Every row gives one point. The points of each table are mixes of a few directions, plus a little noise. Count the directions of each table, and those that both share. Where both have some left over, give the other angles between the two spaces (their principal angles), to ten degrees, smallest first.

First:
[[-0.22  4.08]
 [-0.06  0.66]
 [ 0.16 -3.12]
 [ 0.11 -1.57]]
Second:
[[-0.23 -0.38]
 [ 1.22  2.49]
 [-2.03 -3.76]
 [ 0.99  1.77]]
Directions: first 1, second 1, shared 0; angles 30

First, 7 rows:
[[ 0.87 -1.03  0.61 -0.64 -0.26 -1.05]
 [-5.07 -0.30 -0.44  2.20 -1.76  1.06]
 [ 2.53 -3.04  1.61 -1.56 -0.82 -2.76]
 [ 1.94  1.24 -0.29 -0.54  1.38  0.42]
 [-2.53  3.76 -1.97  1.75  1.26  3.21]
 [ 0.57  2.80 -1.24  0.22  1.68  1.76]
 [ 1.66 -3.35  1.68 -1.27 -1.28 -2.72]]
Second:
[[-1.19  2.87 -2.37 -1.01  0.11 -0.33]
 [-0.79  0.36  0.57  2.03  0.76  2.52]
 [ 1.67 -1.80  1.05 -0.89 -0.37 -1.42]
 [-1.20 -2.98  0.08 -1.97 -3.15 -4.43]
 [ 1.58 -3.11  1.65 -0.98 -1.07 -2.35]
 [-1.69  2.55 -2.51 -1.22 -0.39 -0.88]
 [ 1.42  0.06  0.95  0.92  1.27  1.67]
 [ 0.19  1.96  0.62  3.11  2.68  5.05]]
Directions: first 2, second 3, shared 2

First (9 x 9):
[[-0.87 -0.40  0.16 -1.32 -0.96  2.91  2.70 -0.52  0.28]
 [-0.11  1.30  0.49  0.24 -0.83 -1.14 -0.59  2.40 -0.58]
 [ 1.29  1.92 -3.63  0.78  2.26  2.15  3.70  1.83 -0.56]
 [ 0.76  1.26  0.64 -0.53 -3.31  1.78  0.89 -3.10 -0.25]
 [ 2.04  0.45 -2.92  2.17  2.70 -1.70 -0.95  0.11 -0.60]
 [-0.64 -1.40  0.25 -1.06 -0.30  2.24  1.58 -1.94  0.62]
 [-1.41  0.38  4.49 -0.50  0.55 -5.24 -5.85  1.26  1.31]
 [-1.80 -2.10  2.83 -0.87  2.36 -2.41 -3.26 -0.23  1.83]
 [ 0.79 -1.34 -2.31  1.07 -2.50  1.31  1.75  0.46 -2.04]]
Second, 7 rows:
[[ 1.19 -0.63 -1.11 -0.05  0.48 -1.16 -1.41  1.06 -0.74]
 [ 0.01 -0.73 -1.86 -0.41  0.21 -0.68 -1.83  2.08 -0.94]
 [-3.14 -2.70 -1.50  0.27 -0.48 -0.01 -2.71  2.08 -0.24]
 [ 0.07 -3.12  1.61  1.96  0.45 -2.35 -0.78 -2.28  0.08]
 [ 1.90  0.84 -1.38 -0.76  0.59 -0.59 -0.66  1.28 -0.80]
 [-3.27  3.08  0.20 -1.53 -1.33  4.04  2.41  0.81  1.32]
 [ 3.11  3.41  4.24  0.21  0.27  0.70  5.30 -5.01  1.38]]
Directions: first 5, second 3, shared 1; angles 40, 50
